Rows are points. The points of each table are mixes of a few directions, plus a little noise. How many directions does each table use, and how many do they share? Where both have some left over, give the other angles between the two spaces (their principal angles), to ten degrees, smallest first.

First (5 x 3)
[[ 11  -3 -30]
 [-21   6  60]
 [ -9   3  26]
 [  7  -2 -20]
 [ 13  -4 -36]]
Second (6 x 3)
[[-16   2  11]
 [-31  -2 -26]
 [ 48  -1   0]
 [-39   1   3]
 [-17   1   5]
 [ 56  -1   6]]
Directions: first 1, second 2, shared 1

First (6 x 4)
[[ 19  11   4  24]
 [ 30  11  13   8]
 [-29 -10 -13  -3]
 [-21   5 -23  52]
 [ 46   6  32 -40]
 [-45 -23 -12 -40]]
Second (8 x 4)
[[ 22  44   6 -17]
 [ 29 -60  29   5]
 [  0 -30   3  18]
 [-13  32 -12 -13]
 [-35 -11 -24  35]
 [-39 -28  -8 -38]
 [  0   6  -5  16]
 [ 36  47  10  -4]]
Directions: first 2, second 3, shared 2

First (8 x 8)
[[-17  10 -17  10  -8   9  13  -2]
 [ 10  -2 -31   7  32  60  -4 -21]
 [ 20 -13   6  -2  13   7  -9  -7]
 [ -1  -3  25  -6 -20 -42   0  13]
 [-14   7  21  -8 -24 -42   3  19]
 [  2   3  19 -19   3 -13 -14  14]
 [ 23 -22 -22  26  12  30   9 -32]
 [-24  20   0 -10  -9  -8   2  16]]
Second (7 x 8)
[[-11   3 -21  18  -9  10  18 -10]
 [ -1   5  24 -20  -3 -24 -13  19]
 [  9  -2  19 -17   7 -10 -15  10]
 [ -5   7  20 -16  -7 -24  -9  18]
 [-13  -3 -56  48  -8  42  39 -36]
 [ 19 -11   0  -2  18  17 -10  -9]
 [  2   1  14 -12   1 -11  -9   9]]
Directions: first 3, second 2, shared 2

First (8 x 11)
[[-41 -43  20  -5  -6  16  -7  12  32 -60  51]
 [  8   8  -4   1   1  -3   1  -2  -6  11 -10]
 [ 17  17  -8   2   2  -7   3  -5 -13  24 -21]
 [  7   7  -3   1   1  -3   1  -2  -5  10  -8]
 [  9   9  -4   1   1  -4   2  -2  -7  13 -11]
 [-25 -26  12  -3  -3  10  -4   7  19 -36  30]
 [  6   6  -3   1   1  -2   1  -2  -5   9  -8]
 [ 20  20 -10   2   3  -8   3  -6 -15  29 -24]]
Second (8 x 11)
[[  4   5   4  -1   0  -9   3   7  -6  13 -11]
 [ -6  -9  -6   2   0  16  -6 -12  10 -22  19]
 [ -6 -10  -7   2   0  18  -6 -13  11 -24  21]
 [ -9 -13  -9   3   0  23  -8 -17  14 -31  27]
 [ 10  16  11  -4   0 -29  10  21 -17  39 -34]
 [ -8 -13  -9   3   0  24  -8 -17  15 -32  28]
 [  4   6   4  -2   0 -11   4   8  -7  15 -13]
 [ 12  18  12  -5   0 -32  11  24 -19  43 -37]]
Directions: first 1, second 1, shared 0; angles 40

First (8 x 14)
[[ 60 -17 -31  16  18  39   2  23 -10  18  16   6  21  35]
 [-26  10  20 -10  -7 -19   1  -8   1  -6  -9  -4  -5 -17]
 [-45  12  23 -12 -14 -29  -2 -17   8 -14 -12  -5 -16 -26]
 [ -3 -19 -46  20  -9  16 -13 -17  26 -13  16  12 -29   7]
 [-12  18  41 -19   2 -21   9   7 -17   5 -16 -10  16 -13]
 [ 43 -18 -38  19  11  33  -3  11   1   9  17   8   6  28]
 [-16  19  44 -20   1 -23   9   6 -17   4 -17 -11  15 -16]
 [ -2  -5 -13   6  -3   4  -4  -5   8  -4   4   3  -9   2]]
Second (8 x 14)
[[ 14  13  33 -14  11  -5  11  19 -24  14 -10  -9  29   1]
 [-54  28  58 -28 -11 -46   6 -10  -7  -9 -25 -13  -1 -37]
 [  6 -18 -41  19  -5  18 -10 -11  20  -7  15  10 -20  10]
 [  6 -16 -37  17  -4  16  -9 -10  18  -7  13   9 -18   9]
 [-13  10  22 -10  -1 -14   4   0  -6   0  -9  -5   4 -10]
 [ 30  -8 -16   8   9  19   1  12  -5   9   8   3  11  18]
 [-18  16  35 -16  -1 -21   6   3 -12   1 -14  -8   9 -15]
 [ 29 -25 -54  26   2  33 -10  -3  17  -1  22  13 -13  24]]
Directions: first 2, second 2, shared 2
